Each row is a point. Each copy is the shape, with its points in the same order, turned, moved and blurred by noise. Say if it was mirrored as well.
In the rows, 128 means zero.

Shape (6 x 3):
[[ 66 110 142]
 [171 136  65]
 [ 96  97 151]
 [115 128 126]
 [169 162 164]
 [130 177 112]]
Copy 1 (6 x 3):
[[166 132 178]
 [139 154  49]
 [137 131 170]
 [150 126 130]
 [106  75  94]
 [169  99  85]]
Copy 1 is: only turned
Copy 2 (6 x 3):
[[164 169  95]
 [131  71 174]
 [130 155 100]
 [142 133 132]
 [ 92 157 181]
 [144 143 184]]
Copy 2 is: only turned
Copy 3 (6 x 3):
[[177 163 152]
 [ 90  66 146]
 [168 151 121]
 [131 135 133]
 [ 77 146  95]
 [ 84 140 156]]
Copy 3 is: only turned

Shape (8 x 3):
[[134 100  74]
 [189  98  99]
 [152 129  96]
 [ 73  93 146]
 [153 137 131]
 [ 88 118  90]
 [168 169 112]
 [119 131 187]]
Copy 1 (8 x 3):
[[108 143  74]
 [ 70 127 120]
 [115 116 104]
 [177 193 115]
 [127 119 135]
 [158 152  71]
 [125  79 127]
 [167 152 175]]
Copy 1 is: only turned
Copy 2 (8 x 3):
[[178 118  76]
 [164  63 102]
 [161 114 122]
 [ 83 152  78]
 [128 103 140]
 [147 162 100]
 [155 106 173]
 [ 67 112 133]]
Copy 2 is: only turned

Shape (8 x 4):
[[102 168  99 186]
 [158 173 117 116]
 [ 68  81 139 171]
 [ 99 132 161 187]
 [159 159 116  89]
 [166 123 129 120]
 [ 89 111 129 112]
 [ 78 175 125 167]]
Copy 1 (8 x 4):
[[161 170 119  78]
 [119  96  90 101]
 [118 212 158 156]
 [113 201 106 123]
 [114  78 103 122]
 [ 82 112 121 116]
 [130 140 142 167]
 [175 174  99 111]]
Copy 1 is: only turned
Copy 2 (8 x 4):
[[154 110  74 142]
 [ 81 119 119 167]
 [200 141 150  96]
 [175  87 133 122]
 [ 62 128 139 148]
 [102 131 161 161]
 [133 149 153  96]
 [146 101  83 107]]
Copy 2 is: only turned
Copy 3 (8 x 4):
[[174 128 195  94]
 [155 165 131 152]
 [117  56 148  70]
 [109  96 184 110]
 [160 161 102 157]
 [119 154 108 124]
 [146  78 110 115]
 [167  95 195 127]]
Copy 3 is: only turned
Copy 4 (8 x 4):
[[183 138 136  88]
 [136 147  99 156]
 [117  84 186  66]
 [160  74 149  98]
 [108 151  98 160]
 [111 127 139 167]
 [ 86 116 137  95]
 [167 113 109  74]]
Copy 4 is: only turned

Shape (9 x 4):
[[180 147 142 174]
 [180 133 139 161]
 [177 123 100 160]
 [ 93 170  99 104]
 [116 161 118 116]
 [ 84  83  92 182]
 [ 85 107 146 108]
 [ 91  81 102  94]
 [168 169 125 107]]
Copy 1 (9 x 4):
[[ 99 146  86  67]
 [111 139  98  68]
 [113 107  87  85]
 [ 82 122 155 164]
 [ 90 132 145 137]
 [152 123  68 176]
 [149 154 155 155]
 [167 103 154 164]
 [ 82 124 148  86]]
Copy 1 is: only turned
Copy 2 (9 x 4):
[[134 106  82 170]
 [133 100  92 152]
 [125  94  79 125]
 [ 71 178 125 106]
 [ 91 157 124 124]
 [181 166 100  75]
 [140 160 167 112]
 [127 139 166  59]
 [ 70 112 111 151]]
Copy 2 is: mirrored
Copy 3 (9 x 4):
[[103 141  76 158]
 [114 137  82 158]
 [125 178  91 146]
 [ 92 125 173  84]
 [ 96 120 153 105]
 [173 153  92  58]
 [155  92 153  93]
 [184 136 179  92]
 [ 88 139 143 157]]
Copy 3 is: only turned

Shape (10 x 6):
[[157 179 100 159 128 182]
 [158 103 158  99 158 177]
 [ 89 136 153 148 113  67]
 [128 123 117  96 145 171]
 [112 123 138  99 147 109]
 [164 128 118 123 136 108]
 [ 79 123 149 130 100  76]
 [168 201 139 117 136 160]
 [ 70 101 173 156 145  56]
 [151 165 137 160  60 160]]
Copy 1 (10 x 6):
[[ 64 173 114 121 107 128]
 [120 151 148  72 169 170]
 [161  56 116 122 101 121]
 [118 164 149 129 160 145]
 [139 100 133 125 160 141]
 [125 126  82 105 150 148]
 [173  74 124 139 103 129]
 [ 50 134 118 124 121 184]
 [177  31 135 101 113 107]
 [116 165 105 115  58 168]]
Copy 1 is: only turned
Copy 2 (10 x 6):
[[ 75 119  83  98 133 143]
 [106 139 179  58 100 141]
 [146 176 149 178 131  92]
 [130 131 135  65 113 119]
 [146 146 160 116 104  91]
 [120 104 156 130 122 122]
 [162 181 154 162 145  87]
 [ 49 122 120  96 124  95]
 [168 199 171 190  96 106]
 [ 76 154 114 118 196 136]]
Copy 2 is: only turned

Shape (12 x 6):
[[118 166 178 148 104  83]
 [ 73 135 147 148 137  97]
 [160 129  74 126 170 157]
 [104 130 134 143  78 147]
 [133  96  50 132 121 137]
 [141 147 153 147  93  78]
 [109 122 155 179 129 132]
 [139  87  54 104 148 137]
 [132  66  91  75 169 178]
 [134 132 166 180  90  94]
 [116 154  75  97 132 166]
 [117  94 109 102 164 166]]
Copy 1 (12 x 6):
[[145 139 187 112 182 139]
 [153 196 158 129 149 132]
 [ 85 132  94 137  84 105]
 [169 130 158 173 129 136]
 [104 144  80 191 108 137]
 [128 124 163 129 183 156]
 [133 163 181 140 114 151]
 [107 148  53 162  99 134]
 [148 145  50 131  50 140]
 [125 133 190 143 164 172]
 [139 130  93 160 108  76]
 [146 158  91 129  72 129]]
Copy 1 is: mirrored
Copy 2 (12 x 6):
[[170 154 102  69 106  77]
 [153  95 116  75 129  83]
 [133 110 170 157  86 169]
 [159 166 149  89 162 121]
 [127 123 191 167 144 132]
 [161 167 113 110 108  74]
 [188 115 111 107 144 130]
 [102 109 172 179 126 143]
 [ 76 100 143 163 144 192]
 [191 160  96 104 128  79]
 [116 128 206 106 112 157]
 [105 103 133 131 135 173]]
Copy 2 is: mirrored
Copy 3 (12 x 6):
[[ 61 140  87 167  89 125]
 [119 159  77 152 118 124]
 [172 104 174 128  91  81]
 [ 90 142 149 162 147 128]
 [145 108 155 101 147  75]
 [ 62 109 103 151  99 114]
 [123 118 103 188 130 123]
 [171 101 160  83 134  90]
 [205 103 171  86 127 152]
 [ 66 101  91 183 122 117]
 [147 156 186 116 104  95]
 [186 126 155 119 119 143]]
Copy 3 is: mirrored
Copy 4 (12 x 6):
[[177 122 124 154 185 130]
 [131 101 116 131 162  93]
 [ 75 148 115 131  88 186]
 [141 169 159 129 133 103]
 [ 71 137 167 156  87 141]
 [162 135 147 170 173 155]
 [139 125 142  91 155 129]
 [ 42 138 152 159  94 149]
 [  8 171 131 127 133 146]
 [169 127 172 131 174 143]
 [ 92 171  98 149  85 132]
 [ 48 155 116 118 131 134]]
Copy 4 is: mirrored
